Every row gives one point. The points of each table are mixes of a few directions, plus a little noise. How many directions does each table use, and how many do they share? Where both have some left over, give the other angles between the two spaces (their principal angles), to ten degrees, smallest first.
(in the rows, 128 means zero)

First (5 x 3):
[[ 99 153 129]
 [ 81 168 130]
 [204  64 125]
 [ 74 174 130]
 [183  81 126]]
Second (5 x 3):
[[149 110 127]
 [165  96 126]
 [173  89 126]
 [129 127 128]
 [ 24 217 132]]
Directions: first 1, second 1, shared 1

First (5 x 4):
[[132 109  66 171]
 [202 113 149  70]
 [ 73 219 119 100]
 [136  84 173 138]
 [ 98 116 133 161]]
Second:
[[103  50 225 168]
 [110  72 197 156]
 [129 130 126 127]
 [126 122 135 131]
 [137 155  94 114]
 [143 174  71 105]
 [149 193  47  95]]
Directions: first 3, second 1, shared 1

First (9 x 8):
[[175  61 125 166 142 149 149 107]
 [104 133 119 106 153 126  91 125]
 [158 134 151 148 134 162 117 104]
 [217  91 164 176  88 172 227 168]
 [ 67  84 112 112 181  93  95 123]
 [ 84 226 128  72 109 119  88 152]
 [ 89 158  61 106 104  73  89  86]
 [148  93 210 197 129 139 197 132]
 [110 172  81  70 113 119  97 154]]
Second (7 x 8):
[[249 126 162 168 133  96 180 140]
 [126  93 203 128 149 101 160  63]
 [101 104 136 118 105 115  95  71]
 [175 109 160 149 138  98 169 131]
 [ 12 129  78  97 129 154  97 156]
 [121 137  72 131 108 134 110 178]
 [113 198  81 104 134 196  82 156]]
Directions: first 5, second 4, shared 1; angles 40, 40, 40

First (9 x 11):
[[151 128 126  90 106 161  61 128 146 157  30]
 [194 220  65 108 131  46 165 104 116 185 173]
 [113 108  58 116 121 144 148 189 192  89 212]
 [119 154 126  95 182  79 188 135 104  63 191]
 [ 97 111 151 185 130 104 163  93 142 142  89]
 [ 92 121 195  94 158 163 108 145  55  73 161]
 [167 103 135 140 128 114 122  93 154 135  33]
 [118  36 172 202 107 180 116 123 135 111 128]
 [102 170 125 121  89 160  81 141 108 198 136]]
Second:
[[ 99 114 102 131 134  92  91 120 149 113  57]
 [ 63 201 120 117 152 148 142 179 182 122  94]
 [190  57 149 105  72 116 165  76 116 177 213]
 [ 98 179  98 112 162 144 174 164  80  90 159]
 [185 123 138 107 173  87  72  56 169 198 208]
 [141 103 155 177 126 151  85 126 115 113  62]
 [163 167 128 151  74  96  90 189 122 112 176]
 [ 56 194 126 105 179 171 168 158 179 131  97]
 [109  68 169 133  89 200 201 116 126 137  76]
 [175  74  92 143 120  70  91  95  42  90 139]]
Directions: first 6, second 6, shared 2; angles 50, 60, 70, 80

First:
[[129 192 125 146 107  92 164 219 179 193 124  86  90  90]
 [145 249 177 172  88  94 212 205 112 178 114  28  75 108]
 [132  68 134 108 145 159 103  46  89  77 128 162 159 169]
 [115 144 120 146 121 127 104 142 104 112 139 135 132 103]
 [122  95 127 129 117 148  72  84  68  72 142 166 159 131]
 [118 107 132 129 171 155 127  63  91  78 127 140 147 150]
 [128 115 126 124 125 132 114 119 121 119 131 140 135 130]
 [156  63 149  95  88 145  95  70  95 105 127 159 154 175]
 [136  92  96  91 125 107 132 174 237 198 122 147 116 126]
 [ 99 155  95 141 193 121 157 159 185 148 127 119 112  98]]
Second (9 x 14):
[[108  73 182 121 127  29  62 160 146 114 123 157 145 107]
 [145 170  93 123 134 205 189 102 114 142 129 103 117 151]
 [119 133 184 112 148 113  85 118 170 110 128 135 105 111]
 [152 173  93 155 133 200 172  94 148 146 125  93  90 141]
 [110  88 194  77 145  56 116 150 136 122 118 145 153 136]
 [100 103 135 132 106  88  41 157  97  92 147 175 157  85]
 [164 146  21 209  99 183 194 113 118 171 122  87 108 148]
 [145 172  71 125 126 217 203 106  93 144 133 104 128 155]
 [108  93 180  98 134  64  89 151 131 113 126 153 149 119]]
Directions: first 4, second 4, shared 1; angles 60, 70, 80

First, 11 rows:
[[ 84 170 115 145 168 219  55 100 179  86 132  74 178 130  86 200 182 187]
 [101 154 120 140 154 184  84 110 160 103 132  95 160 129 101 173 160 164]
 [144 113 133 122 113  94 155 138 109 145 126 149 108 126 144 100 109 105]
 [148 110 134 120 109  86 161 141 105 147 126 153 105 126 146  96 104 102]
 [153 106 137 120 103  75 173 144  98 153 126 161  98 127 152  86  96  93]
 [ 73 177 111 148 178 238  38  94 189  78 134  64 189 131  77 214 194 200]
 [169  88 141 112  89  44 196 154  80 166 122 178  81 125 167  61  78  73]
 [186  73 144 105  73   7 224 167  61 183 123 197  60 123 182  32  57  50]
 [ 92 161 119 142 161 202  68 105 169  93 133  86 170 130  94 186 172 176]
 [148 111 132 121 111  89 158 140 106 146 127 150 106 126 147  97 105 103]
 [108 147 122 137 147 169  92 115 151 109 130 104 151 129 109 162 153 155]]
Second, 11 rows:
[[126 122 138 117 120 118 153 127 110 105 119 120 125 127 143 107 135 117]
 [142 152 111 142 166 168  78 123 174 173 143 127 154 117 109 184 130 161]
 [ 88  94  89 198  58  73  52 162 135 205 167 226  52 188  46 128  40 114]
 [ 99 106  97 182  80  91  66 153 139 191 159 202  74 172  64 135  63 122]
 [116 107 140 120  95  94 164 133  92  96 118 133 104 139 140  83 123 101]
 [159 164 134 104 193 187 127 107 160 123 120  78 187  89 155 172 174 161]
 [133 114 177  65 117 104 245 114  58  17  82  69 137 107 206  46 179  88]
 [139 131 154  90 141 133 185 116 103  72 103  85 149 107 174 101 166 118]
 [154 165 117 128 190 189  88 114 181 162 136 103 178 101 125 196 151 171]
 [122 109 155  98 103  96 197 126  77  64 104 108 116 127 166  67 145  95]
 [130 144  97 165 147 154  51 134 180 199 156 158 133 135  82 190 103 160]]
Directions: first 1, second 2, shared 0; angles 40

First (10 x 24):
[[134 139 134 140 162 115 120 188 184 115 134 119 127 145 165 159  71 139
  141 105 131 173 184 139]
 [110 152 123 174  99 126 129  88 111 125 148  95 145 132 108  97 153 145
   97 129 130  93 118 135]
 [146 134 130 108 153 133 107 189 176 120 122 125 133 152 162 159  80 138
  152 120 138 171 171 132]
 [102 113 148 167 155  77 173  95 109 130 142 156  90  71 106 113 144 106
  107 105 108 111 115 133]
 [118  98 135 121 136 112 159  98  94 138 121 163 100  90 111 123 152  99
  125 127 110 116  97 121]
 [109 151 111 175  72 149 125  74  96 129 146  82 160 151 109  96 163 145
   93 139 124  87 109 132]
 [130  98 119  99 112 149 139 109  94 140 111 149 124 127 127 136 147 103
  138 142 111 128  99 116]
 [145 112 122  92 135 150 118 165 144 130 111 138 131 151 157 161 100 119
  155 132 124 164 144 123]
 [171 128 110  37 104 191  74 163 134 134  94 126 160 176 141 143 127 141
  169 169 157 142 116 110]
 [114 153 150 165 153  78 136 111 136 120 149 128 111  84  94  93 143 145
  103 113 145  95 126 138]]
Second:
[[121 101 121 149  91 161 138 136 116 126 109 126 131 149 162 152 108 116
  128 109  86 166 136 137]
 [145 112  91 125 188  52 160  91 203 175 249  87  99 157 144 113 151  78
  104 186  73  63 125  95]
 [119 108 140 134 125 124 145 123 107 126 110 154 110 101 124 130 131 116
  128 112 113 138 116 132]
 [103 163  98 140 158 132 146 105 106 130 154 102 170 163 125 157 122 120
  134 145 173 118 163 113]
 [116 141 139 160  89 147 118 120 105 113 106 120 140 121 117 112 133 152
  114 108 133 130 122 145]
 [113  89 112 150 125 149 163 146 124 131 122 132 126 159 184 186  83  91
  139 106  78 188 162 130]
 [152 152 153  98 170  93  99 166 175 119 129 141 111  99 110 108 121 155
  138 128 166 120 135 131]
 [131 128 131 103 115 146 119 118  99 127 103 143 134 118 109 121 146 132
  136 136 147 121 106 124]
 [ 99 135 139 192  99 124 145 103 101 115 123 120 128 108 117 112 134 139
  100  97 115 124 126 147]
 [147 139 140 118 123 116 102 139 157 126 133 121 119 119 117  98 138 150
  121 134 132 110 115 133]
 [162 142 144  39 125 163  75 160 116 119  69 161 140 113  99 119 141 159
  166 147 193 130 102 121]]
Directions: first 4, second 6, shared 4

First, 10 rows:
[[162 137 106 151 125 139 179 109 128 153 134 132 149 112 122 144 136 113
  124 137 142 154 113 122 143 115 106 136 130 117 145 128]
 [164 106 143 120 135 139 176 156 140 115 176 139 116 131  99 111 166 116
  110  77 178 147 151 148 152 126 157  90 111 150 127 132]
 [106 118 115 124 123 123 124 139 131 143 137 122 129 139 133 151 109 125
  158 142 100 118 129 129 113 134 131 129 137 125 142 130]
 [137 179 125 156 128 131 109  65 112 129  60 132 156  94 147 120 126 138
   99 173 129 142  89 100 135 111  74 174 131 102 114 126]
 [112 116 130 110 140 141 160 148 141 116 178 111 102 132  85 137 128 108
  144 101 154 142 145 160 156 129 146  94 106 160 131 157]
 [190 103 112 137 132 137 180 149 129 140 159 132 123 131 115 116 149 122
   98  90 155 126 151 141 142 134 147 105 122 135 132 106]
 [ 71 127 148 112 117  94   7 135 115 112  66 132 122 154 188 111  95 172
  139 159  57  64 129 104  67 151 137 159 155 110 106 101]
 [128 110 114 117 142 135 145 151 129 122 163 104  93 136  96 126 116 120
  121 101 138 110 158 160 148 144 148  98 110 157 123 131]
 [130 162 119 149 129 134 130  83 120 136  92 126 148 102 133 136 121 127
  120 162 130 147  99 112 139 113  87 157 128 112 127 134]
 [ 78 122 168 108 111 107  72 145 138 115 115 152 141 150 162 131 135 142
  169 140  98 126 118 106  86 126 143 138 148 113 130 135]]
Second, 8 rows:
[[112 145  90 126 143  98 147 130 116 146 132 132 162 128 104 133 137 124
  135 150  99  85 108 129 125 112 132 132 160 128 135 127]
 [132 172  86 132 133  93 171 119 104 170 138 138 167 121  93 135 134 107
  125 148 109  79 104 121 150 121 120 142 180 126 126 114]
 [140  99 119  99 160 148 169 163 129 130 135 125 123 131 116 127 105 108
  131 122 107 147 146 173 129 110 157 161 146 133 136 137]
 [ 89 128 166 168 117 129 132 160 149 142 145 150 152 114 112 151  98 104
  157 104 162 182 138 126 125 128 135 151 127 114 150 135]
 [165  99 150 162  63 147 135 122 140 127  96 123  91 134 173 111 137 160
  130  98 166 164 112  52 110 191 107  58  93 105 118 141]
 [120 117 111 108 138 119  80 105 126  95 111 111 114 144 152 119 157 167
  119 155 102  91 122 126 107 117 125  99 105 139 118 132]
 [138 128 107  78 170 132 109 113 114 106 131 114 116 136 125 118 139 133
  108 152  92  94 141 177 137  96 139 150 130 152 118 120]
 [129 135 195 153  98 159  79 114 144 109 134 133 100 115 149 129 116 125
  123  96 188 184 152 117 142 148 109 133  82 125 123 119]]
Directions: first 5, second 5, shared 0; angles 40, 40, 60, 60, 70
